Every row gives one point. A path goes straight from each point to the next, and from the last back to the first. The post is the endless flat space through its rows: a point in 2 columns, a line in 3, a plane in 4, and so on, so that a path can go around it. Count how often the path circles the post. Going back the other way cancels.

Post (2 x 3)
[[-23  32  22]
 [-15   2 -59]]
Path (24 x 3)
[[ -90   -6  -47]
 [ -58   91    2]
 [  51   30 -100]
 [  31   -8  -20]
 [  -7  -36   19]
 [ -39  -32    6]
 [ -57   20   24]
 [ -32   31  -71]
 [  -3  101   37]
 [  38   -4  -50]
 [  -8    0   39]
 [ -68  -16   34]
 [ -63   37  -17]
 [ -39   53  -40]
 [   5   34  -37]
 [   0   14  -21]
 [   5    7   -7]
 [ -16  -56   -5]
 [ -68    3   -7]
 [ -52   27  -56]
 [ -13   45  -22]
 [  40   38   29]
 [   1  -19  -20]
 [ -47  -22    1]]
Times around: 4

Post (8 x 9)
[[-18 -19  13 -29 -26  26  12  15 -11]
 [-33   2  -1 -22 -21  60  -1 -25 -18]
 [ -3   2 -26  21  57  -6  12  39  11]
 [-12   1  14  32  42 -32  44  14  18]
 [ -3  -4  67  12  81 -49  12  31   0]
 [  7  25 -37 -72 -40  37  11 -29 -11]
 [ 16  34 -32  24 -41  43 -11  -4   2]
 [  1 -34  42  33  63 -33 -19  -1  20]]
Path (25 x 9)
[[-27 -25  55   2 -10 -21 -12   0 -24]
 [-44   4  43 -46   3  17  14 -42  -6]
 [-35  42  11 -19   5  15  51  28 -16]
 [-12 -22  35 -27  -8 -24   6  16  -9]
 [ 24  10   4  -5   5  -6   7  12 -39]
 [  4 -42  71   8  72  -1 -15  -7  -8]
 [  1 -55  70  13  10  -4   6 -60  50]
 [-42  -7  49 -28  36   0  20 -25  26]
 [-47   3   6 -11  -1  -4   0 -27   6]
 [  9 -32  -7 -61  37 -25 -26  10 -38]
 [-45  -5  58  -6  21  22  40  18 -42]
 [  0 -40 -20 -32  25  15  15 -22   8]
 [-29 -42  31  27 -36  42  16   5  36]
 [-33 -25 121 -14  91 -77 -11 -20  29]
 [ -4   5 -26  -9 -23  20 -54  -4  -6]
 [-66 -11 -24  72  12  53 -40   7  31]
 [ -9  25  19  -8  39 -12  10  26   2]
 [-16  28 -41 -16 -46  33 -17  23 -18]
 [ 30 -30 -32  -7  10 -39   8  67   3]
 [ 16 -13  42 110  44  -2 -43  20   9]
 [ 17 -52  39 -29  35  -5  -1 -15  20]
 [ 15  -3 -15  54  91  -9 -46  18  47]
 [  1 -11  17 -26  13  20  22  30  -3]
 [ 29  42  32  -2  -1  -3  40 -28 -21]
 [ 19  -9  -2 -11   2 -34   9  37 -30]]
Times around: 2

Post (17 x 18)
[[  -3   59  -47  -19  -46 -108  -39   16  -31   32   -2  -33   -3  -64
   -25  -24   13    1]
 [   7   55  -13   29   -9  -41  -30   -8    5   11    2  -29   -3    7
   -59   -4   11  -46]
 [ -14   12  -18  -36   10    6   -9   73    4  -65   17  -34   33  -47
   -62   32    9  -29]
 [ -66   18   16   48   35   26  -13   67    5  -12   45   -4  -20   19
    29   44  -47   19]
 [  40   40  -61  -12   -4  -13  -16   36   44   30  -16   14   19  -23
    50  -24   25   -9]
 [  17   19  -19   12  -43    7   -7   52  -34   56    9   11   51  -19
   -57  -10  -15    4]
 [ -13   11  -18  -23   -1  -23  -14  -12  -26   20   36   20   -4  -53
   -50  -43    9  -34]
 [ -29   24  -18    4    0   -5    9   53   46   79  -11    3    3  -24
    42   -8   53  -43]
 [  12  -17   32   -8   31  -37  -32   13   82  -13   38   11  -62   -6
    18   74  -26   10]
 [  12   41   10  -15   50   39   39   13  -55   -2   -2   72   17  -41
     7   17    6   14]
 [   8   44    3   -3   21  -14  -64   30  -55   18  -25  -51   65  -42
   -13  -10    4  -28]
 [  -2    3   25   80    5  -50   23  -12   43   38  -18   39    7  -28
    21   -6  -20    7]
 [ -15   43    3  -21    6   18    1   37  -57    7  -40  -23  -14  -36
   -29  -17   -6   24]
 [  33    6  -29   17    0   19   35    5  -20   60   26  -24   54   -8
    41  -12  -11  -19]
 [  -6   -9   18   -6   40 -121  -35   14   60  -30   16   -7  -38   26
   -56    9   -7   15]
 [  29    9   41  -48   25  -37  -15   82   25  -69    3   19  -19  -25
    13   38   11  -32]
 [  20   31  -47  -27   -6  -54   -6  -16  -21   24   -5    8   43  -28
   -80   -3  -70  -37]]
Path (18 x 18)
[[ -4 -49 -49  -5 -27 -10 -10  20  57  23  64 -19 -53  15 -98  19 -30  31]
 [105 -13  12   5   6  66  33  62  43 -28  52 -25   8  15 -22  16  21 -45]
 [ 10   1  80  32  42  47 -13  -9  14  32  37  72  -9 -66  66  38 -32 -12]
 [-45  -4   4 -10  13  34 -51  -3  13  29  47  14  28 -49 -37  33 -21   1]
 [ 68 -19 -35  -6 -21 -69 -22  17  62   3  14 -45  37 -26  41   0  67   4]
 [-63  27 -42  85 -48  62  61  32 -18  41   1 -43   1 -64  -1 -12 -18 -55]
 [-14  48 -30 -34 -17 -37  13  81 -14 -10  15 -44  -3 -87 -21  33   8 -46]
 [ -8  -9  11 -11   7 -21   4  28  38  52 -14 -22   8  -5 -17 -23 -54  -4]
 [-70  21 -57 -31  67 -25 -56  18   5 -45  50 -31  14  21  15 -39  -2  40]
 [ -5  55 -22 -29 -49 -69 -45  15 -48   3 -51  12  -6 -27 -77 -36 -42 -41]
 [ 44  78 -54  11 -18 -12 -14  -8 -40  -2 -29   0  32 -67 -22  40   1 -16]
 [  8 -11 -27 -18  59   7  32  14  39  10  14  -3  -1 -66 -15   2  31 -20]
 [-27  27  -3  -6  24 -22 -32  66  74   6  17 -19  -7  10 -97   9  -4 -27]
 [-23  12  26 -12  75 -27  13  11  -6 -15  -6 -36 -42 -66 -41  27  32 -66]
 [ 24 -23 -89  -7 -40 -33   1   0  56  15  52 -45 -53 -22 -60  -4 107  12]
 [-12  65 -37 -64 -42  23  25  19 -39  51  10   7 -15 -31 -29  55  18 -79]
 [-51  18  21   5  48 -52 -60   8  14  13 -19 -11  23 -21  13  -5 -21 -15]
 [ -3  20   7  -7  27  -3 -43   4   8   3 -49 -44 -49  -3   2 -10  44 -22]]
Times around: 2
